Each row of a before or after table is a point. One or more steps were done to the points. Then noise was added and the rows were shuffled. The steps act on columns, c1 being the first. Name the steps. A step turns or swaps two columns, mirrors them in a line or flattens them onto one, adds a multiple of one to another, or multiplies or shifts one. Angles are multiples of 10 degrees, from the lower column toward the higher: turns from -170 to 170, lines from 10 to 170 but not 90. Use the fewest steps. Two steps may share a column if one is a turn and the other turns, adds or multiplies; they go together, in the order done. Otherwise the lowest column goes first.

Before, 11 rows:
[[  7 -62 -11]
 [ -4  -2 -15]
 [-11 -26  15]
 [ -7   5  37]
 [-63 -20  18]
 [ 22 -53   3]
 [  6 -17 -14]
 [-61 -11 -12]
 [  0 -30 -41]
 [  2  -6  23]
 [ 18   7 -44]]
After, 11 rows:
[[ 19   5 -46]
 [ -8   6  35]
 [ -3  -1 -12]
 [ 21 -39   4]
 [-61  -6 -12]
 [  5 -13 -16]
 [  6 -45  -9]
 [-65 -14  22]
 [ -2 -19 -40]
 [ -8 -21  15]
 [  2  -7  21]]
Steps: multiply c2 by 0.7

Before, 14 rows:
[[ 74 -13  29 -13]
 [ 13   7  24  19]
 [ -9  32  25 -16]
 [ 10   1  51  23]
 [ 15 -11  32  12]
 [ -6  34 -13 -35]
 [  0 -44   4 -55]
 [-14 -26   7 -20]
 [ 30  43  31  25]
 [ 52  15  48   6]
 [ 56  46   2  -5]
 [  2   6 -14 -25]
 [ 15   7 -13 -26]
 [ 31 -18   3 -25]]
After (14 x 4):
[[ 37  10  14 -65]
 [ 32  13  19 -46]
 [-11  -5  -7 -29]
 [ 37  24  42  -6]
 [ 24  22  39   8]
 [-42 -10 -15 -35]
 [-29   5   3 -17]
 [  1  -4  -4 -41]
 [ 21  11  20  -2]
 [-18  -4  -9 -18]
 [-23  -5  -7  -1]
 [-18  20  31  -4]
 [ 38  25  42 -35]
 [ 21  11  21   1]]
Steps: turn c1 and c4 by -50 degrees; flatten c2 and c3 onto the line at 60 degrees

Before, 13 rows:
[[  6  34 -17  22  -2   0]
 [-36  11 -54 -86  -1  -5]
 [-10   8  13 -29  -7   9]
 [-12  -9  10  31   7  26]
 [-28  42   2   1  21  -2]
 [ 18  21  -6   6  54  87]
 [ 21  -3 -17 -13  -6  -4]
 [ 11   2 -31  10  13  -3]
 [ 93  25  -1  -4 -10   1]
 [ -8 -13  -4  24  -9  14]
 [-28  47   8  18  -7  15]
 [-34  -7   8  32  -9  45]
 [ 18   2 -26 -44  32  13]]
After:
[[-28  37  -1 -12  -7   2]
 [-45  30  -7  18  29  19]
 [ 26  14  -7  -9 -10  14]
 [ -2  51   5  96 -11   1]
 [  8  29  -3  11  15   7]
 [-86  43  -8 -36   1  14]
 [ -2  74   4 -28  22  -4]
 [ 16  78  -2 -30  -7  12]
 [ 30  22 -12 -34  -7  38]
 [ 23  61  -1   5  -4   1]
 [  8  51 -31  18  56  80]
 [ 30  21  -6 -12   5  20]
 [-10  30  -3  22  -5   5]]
Steps: swap c1 and c4; shift c2 by 30; flatten c3 and c6 onto the line at 110 degrees

Before:
[[ 58  16  -2  -2  -3 -23 -19  38  19]
 [ -7  -8  -3 -39 -13   7  -3  15  58]
 [ 31  14  27  21 -15   8 -23   9   6]
 [ 46 -37 -19 -31  17   3 -19  -2  30]
 [ 12  -6 -24  55  -9   1 -16 -19  -4]
 [ -5 -21 -24 -23 -14  56   0  12 -47]
 [-14  -5  17 -23  21   1   2  11  13]
 [-39   1 -39 -40  15  35 -13 -40  43]]
After:
[[ 11  51  27   5   7  22   2 -13 -26]
 [ -8 -22  20   3  10 -20 -15  22  -3]
 [  0 -19   0   7  15 -39 -54 -16 -22]
 [ 13 -28 -25  58  14 -23  45 -13  17]
 [-25 -43 -38  36 -39 -39 -39  15 -28]
 [ 26  87  -3 -23  38  -5 -12  -3 -23]
 [ 57  18 -19   2  -2 -30 -22  16 -29]
 [ 15  10 -28   2 -19  55   9  -8 -15]]
Steps: turn c1 and c2 by 50 degrees; multiply c2 by 1.6; swap c4 and c6; swap c5 and c8; turn c7 and c9 by 110 degrees

Before, 13 rows:
[[-11 -16  -9  -1  -7   0  10 -45  33  18  20]
 [-15   6 -33  18  -3 -26   2  36 -16  -7  15]
 [-17 -21 -21  37  38  19  -9 -39  -4  -7  18]
 [-28  23 -32  24 -95  27  16  19 -35 -28 -17]
 [-47  32 -31  16  10   6  35  -8 -41  44  49]
 [ 14  -1  11  -2   5 -16 -43 -26   5   3   3]
 [ 20  27   3  60  52 -39   4 -43 -38  15  23]
 [-16 -24 -17  12 -44 -13 -18  -6 -37 -23  16]
 [ 24  12 -45 -24   1  34 -18 -34   5 -11  41]
 [-19 -22  -7  20  10 -56  16 -13 -11 -20   9]
 [ 20   5   2   9  35  35  22  -1 -14  -3  49]
 [ 24 -12 -40  91   6  33   3 -16 -46  14  46]
 [-20  21   3  62   3 -39  -8 -15 -19 -12  38]]
After, 13 rows:
[[ -8  48 -27 -92   0   8 -11  -6 -11   3 -53]
 [-24  -6 -31  18   4  14 -28   8  14  -2 -52]
 [-15  -7   8   0   2  13 -26  22   2  -5 -18]
 [ 17  16 -24 -16   0  -8  15 -37   8   0   4]
 [ 13 -33  -7   2 -13  -5   5  28 -19   5 -38]
 [-22  14   2 -11  32  -2   0 -20   4  -9 -45]
 [ 24   4 -14 -34  36   9 -18  23 -19 -12 -34]
 [ 32  18   0 -59   5  -7   9 -10  23  -3 -39]
 [ 17  33 -14 -10 -33   1  -5  -3 -23  11 -16]
 [ 22  12  -4 -17  16 -23  34   7 -22  -3 -11]
 [ 32  33 -21 -19 -73  -2   1  -7  24  27  23]
 [ 50  42 -20  -7  -3 -16  23 -16  34   2 -49]
 [-15  35   1 -63  41 -13  20  29  25 -13 -39]]
Steps: turn c1 and c4 by -170 degrees; turn c2 and c9 by 90 degrees; multiply c3 by 0.7; flatten c5 and c10 onto the line at 160 degrees; flatten c6 and c7 onto the line at 120 degrees; turn c8 and c11 by 150 degrees

Before:
[[-17 -10  27  -8  16 -11 -11 -18 -18   5   2 -10]
 [  7 -15  -5  12 -47 -25 -29 -14  30  20   1  -1]
 [-62  30 -37  49   0  31 -24 -10   5 -10 -32 -12]
 [-24  -6  13  24  30  27 -14  39 -31  12  28  -9]
 [  7   1   2   4 -18 -19  -8 -18  44  53 -45   7]
 [ 18  -4  20   9 -28  12  -8 -32  27  40   2 -25]
 [ -6 -13  -6  29  47  21  -4  -9 -10  -8  15  18]
 [  8  34  12   0 -27 -14  -5 -12  31  22   8   4]
 [ 39  13  -2   4  -8 -15 -13 -11   1  21 -25 -23]
 [-19 -13 -21 -16  14  27   1   4  -2   0   8  -4]
 [ 24 -11  16  -3   1 -34  -1 -10  54  22  -3 -32]
 [ 17  -1  25   6 -10  13 -15   0  35  -4 -39   0]
 [-63  16 -37  62 -22  19  32  -5 -17 -16 -38  -3]]
After (13 x 12):
[[ 17  -2  25  -4 -10   0 -15  14 -39   5  35   0]
 [ -6 -14  -6  19  47  -9  -4  21  15   7  -9  54]
 [ 17  -5  20  -1 -29 -32  -8  13   2 -40  27 -74]
 [  8  33  11  -9 -28 -11  -5 -14   7 -23  32  12]
 [-24  -6  13  14  30  39 -15  27  28 -13 -31 -26]
 [-17 -10  27 -18  15 -18 -11 -11   1  -5 -19 -29]
 [-62  15 -38  53 -22  -5  32  19 -38  16 -17  -8]
 [-62  30 -39  38  -1 -10 -24  31 -32  10   5 -35]
 [  8   0   2  -6 -18 -17  -9 -18 -44 -53  43  21]
 [ 24 -10  17 -13   1 -11  -2 -34  -3 -21  54 -96]
 [-19 -14 -21 -27  14   4   1  27   8   0  -2 -13]
 [  7 -16  -5   3 -47 -13 -29 -25   1 -21  31  -3]
 [ 38  13  -2  -6  -8 -12 -13 -16 -25 -22   2 -69]]
Steps: shift c4 by -10; swap c6 and c8; swap c9 and c11; multiply c10 by -1; multiply c12 by 3

Before (11 x 18):
[[ 24  30 -11  24   2   9  35  22 -27 -30  -4   0 -44  -1 -40 -17  -9 -16]
 [  1   8  18 -11  13   8  48  16 -46 -44   9  -9 -33  -8 -25 -15 -17   6]
 [ 34  13   7   4  22  18  21  15 -31 -22 -47   1 -13 -29   4 -43  -3  27]
 [-26 -15  -2  17  -2  -8 -11 -10  31   2   0  11   2  53  -2 -12   6  11]
 [ 12 -44  19   4  19  22   5  36   7  11  -3  -3  35  27 -20   8 -26  -9]
 [  5 -11  26 -20  22  26 -24  -1  -5  17 -42   2  31  -8 -31  18 -20  -5]
 [  4 -15 -52  -8  -3   5  10 -30  26   6  -9  -4 -14  41  33   1  16  16]
 [ 49  18   9 -29  52  17  34  -8   2   3 -40  22 -38 -32 -10 -36   5  32]
 [ -4 -23  24  11   7 -14  -6  24  12  11   2 -38  -2  17  -3  17 -27 -13]
 [ -2 -29 -18  38 -34  -7   6 -31  34  -1  34   4   3  28   8  13   8  16]
 [ -6   2   9  17 -23  17   7  11  19   6  19  14   0  30  25  16  24   0]]
After, 11 rows:
[[-16   2  17  17  11  16 -17  12  20   6  32  -1 -19  31  17  17  17  -1]
 [ 27  29  -6  24  93   8  51  22 -27 -30  -7  10  57  -1  12 -18   4 -17]
 [  9 -24 -21  13   2 -15  -1  25  12  11   1 -42  11  17  -7  17 -26 -13]
 [-26 -14   8  16  -4  -7  -3  -9  30   1   0   8  -4  53 -13 -12  -8  12]
 [ -6 -28  -6  38  11  -7  -3 -30  33  -1  54  17 -32  27  11  15   4  16]
 [ 10   7   0 -11  65   7  47  15 -47 -45  14 -20  52  -8  30 -16 -14   5]
 [ 14 -11  15 -19 -80  26  14  -1  -5  19 -69 -22 -20  -9 -35  19 -15  -4]
 [ -4 -14 -29  -8  33   6 -23 -31  27   5 -14  44  15  40  25   0  16  17]
 [ 32  14   4   5  18  17   7  15 -31 -21 -76  -5  35 -29  21 -43  15  28]
 [ 39  20  23 -29  57  16  27  -7   1   4 -63   2  94 -31  25 -35  29  32]
 [ 23 -43   7   4 -85  21  19  37   6  11  -5 -18 -29  26  -4   8 -16  -9]]
Steps: turn c1 and c17 by 30 degrees; turn c3 and c12 by -60 degrees; multiply c13 by 2.5; turn c5 and c13 by 120 degrees; turn c7 and c15 by 60 degrees; multiply c11 by 1.6

Before (10 x 20):
[[-14   0 -23   9 -16  20 -33 -11  20  10  36 -25 -17  -9  14 -29  -2   1
    6  27]
 [ 13  17   5 -22  27   2 -37  -5  28   7  18  23  21  -1  -4   1 -29 -23
   16   3]
 [-11 -27  11  13  -9   4  -2  -5  33 -16 -22   2 -14  30  32   0  15  -9
   -5  35]
 [-16   2   3  -8   1  -6   5   6   3 -22  27 -19 -23  25  -3  21   8  19
   17  42]
 [ 16  -8   5   4 -25 -12 -42  24 -11  13 -23  -2  23 -11  12   1 -13  15
   17  31]
 [ 11 -28  -8 -26  24 -16  13  -1  17  -3  29 -25  23  33 -20 -19   5 -15
   19  12]
 [ 33  -4  -8   3  -5 -13 -24  28  28 -19 -15  16  -2   0 -21 -12  -1  13
  -26 -14]
 [ 35   8 -23  15  -4 -18   9   2   1   4  -2   1  20  21   2 -30  15  11
    4 -13]
 [-19  15  -3  16  18  28   9 -24  20  11 -20  -5  32  -1 -17  24   8 -38
  -18  -5]
 [ -1  12   8  -2  28   1  -3  -3 -16   9  34  -9 -15   0  27  25  -3  20
   -1   0]]
After:
[[-11 -28  10  12 -10   7  -5  -4  23 -13   8   0 -41  29  77   2  17  -7
   33  36]
 [ -2  13   9  -3  29  -2  -4   7 -32   9 -12 -11 -47   2  64  26  -4  20
  -15   0]
 [ 17  -8   4   4 -26 -12 -43   9  24  15   1  -4  67  -9  29  -3 -13  17
  -16  31]
 [-13  -1 -24   6 -14  20 -35 -13 -27  10 -28 -23 -49  -7  36 -28  -2   1
   18  29]
 [ 36   9 -26  16  -5 -19   9  -9   3   5   0   1  61  22   6 -26  15  10
   -1 -14]
 [ 12 -30 -10 -24  25 -17  13  -4 -15  -4 -34 -22  69  32 -52 -17   4 -13
    9  14]
 [ 13  18   2 -23  27   0 -35   1  -5   8 -30  23  63  -3 -10   2 -29 -21
   20   4]
 [-19  16  -3  15  18  27  10   0  12   8  18  -4  91  -4 -44  28   9 -38
   23  -4]
 [ 31  -2  -7  -1  -4 -13 -24   5   7 -22  22  17  -7  -2 -53 -14  -1  12
   36 -14]
 [-15   2   4  -8   2  -6   4   8 -19 -22 -27 -19 -68  26  -8  20   8  20
   -2  43]]
Steps: multiply c8 by 0.4; turn c8 and c16 by -20 degrees; turn c9 and c19 by 110 degrees; turn c9 and c11 by 120 degrees; multiply c13 by 3; multiply c15 by 2.5

Before:
[[  3   2  46 -16  29 -20 -43 -40  13  -2  12  -5   5  20 -63  33 -30   7
   50  -7  -9  12  10 -17  27 -15  30  22   8 -30  47 -32]
 [ 38  -9 -20  48 -47 -27 -14 -25 -39 -27  21 -40 -17  -4 -14 -39   7 -24
   16  26  23  -2  35  24   3  47   4  21  39   3  13  -1]
 [ 14 -12 -26  10  18 -22 -43 -26 -19   1  17  40  10  30 -11 -41  22 -10
   68 -33 -28   7 -42 -11 -13 -26  15   6  17  24  16  -6]
 [ 38  25 -19   8  15  47  34  -7 -72 -32  -6 -16  50 -17 -31  11  20 -52
    7   7  18 -11 -39  20 -25 -19 -21 -17  21 -15  12 -14]
 [-41  14 -34 -18  10  16 -33  33  -5   5  14 -31  19  23  -4 -19 -15  18
   39  51  35  23  -5 -22  46 -19 -50  11   0  53  -8  -5]
 [-15  11 -17 -19 -50 -37 -27  17 -22  17 -15   6   2  43 -13  -7 -13  22
   -1  53  27 -57  23 -29 -32  21 -27 -11 -25  37  -3   2]
 [ 27  -3   5  -3 -17  30  30  32 -39 -33 -23  -1 -22  11   8  24  -9 -27
   11  11 -39 -48 -10  19   5 -17  -3  22 -39 -22  77 -29]
 [-36 -34  34  16  -3  12  13   8   7 -22   6   1  25 -31 -59 -16   5  -9
   -2  11 -18  -3 -10 -16 -23 -12  31  41 -19 -20  -7 -41]]
After:
[[ 36 -26  -1  45 -20 -40 -14 -24  45  -6  23 -39 -16  -4 -15 -38   4   5
  -18 -14  23  47  36 -13   3  10   4  19  41   2  12  -1]
 [-13  18 -11 -19  -9 -14 -26  17  36   9 -14   4   2  45 -13  -4 -11  42
   -9 -42  28  14  25 -52 -32  60 -25 -12 -24  38   1  -3]
 [  2  -2  44 -14  11  14 -44 -41 -15   5  13  -7   4  22 -62 -16 -30  19
   57   4  -9 -11   9   4  25 -14  27  22   7 -30  48 -30]
 [ 29 -35   4  -2  -8   0  30  32  41   3 -21   0 -23  12   8  11 -10 -41
   27   1 -39 -25  -9   2   4  47  -7  22 -42 -22  79 -29]
 [ 34 -30 -15   8   0 -16  35  -5  73  30  -8 -15  52 -16 -29   1  20 -72
   11  21  20 -24 -39  24 -26   8 -23 -17  21 -17  13 -12]
 [-34 -29  30  18   4  15  11  12  -7 -31   8   1  26 -31 -61  -9   7 -18
  -11 -10 -17 -11  -9 -15 -23   1  33  39 -20 -19  -6 -37]
 [-40  10 -43 -16  13   4 -36  36  24  11  16 -32  16  23  -3 -45 -13  -1
   10 -47  38 -11  -4  -9  46 -28 -52  14   0  53  -8  -4]
 [ 14   1 -12   7   5 -31 -42 -25   4 -11  17  40   8  30 -11 -78  20  13
   11  41 -25 -25 -40   4 -15 -11  16   3  16  23  18  -7]]
Steps: mirror c2 and c10 in the line at 40 degrees; turn c6 and c18 by -50 degrees; turn c3 and c6 by 30 degrees; turn c5 and c24 by 40 degrees; multiply c5 by 0.4; turn c9 and c20 by -160 degrees; turn c16 and c19 by 50 degrees; turn c22 and c26 by -80 degrees
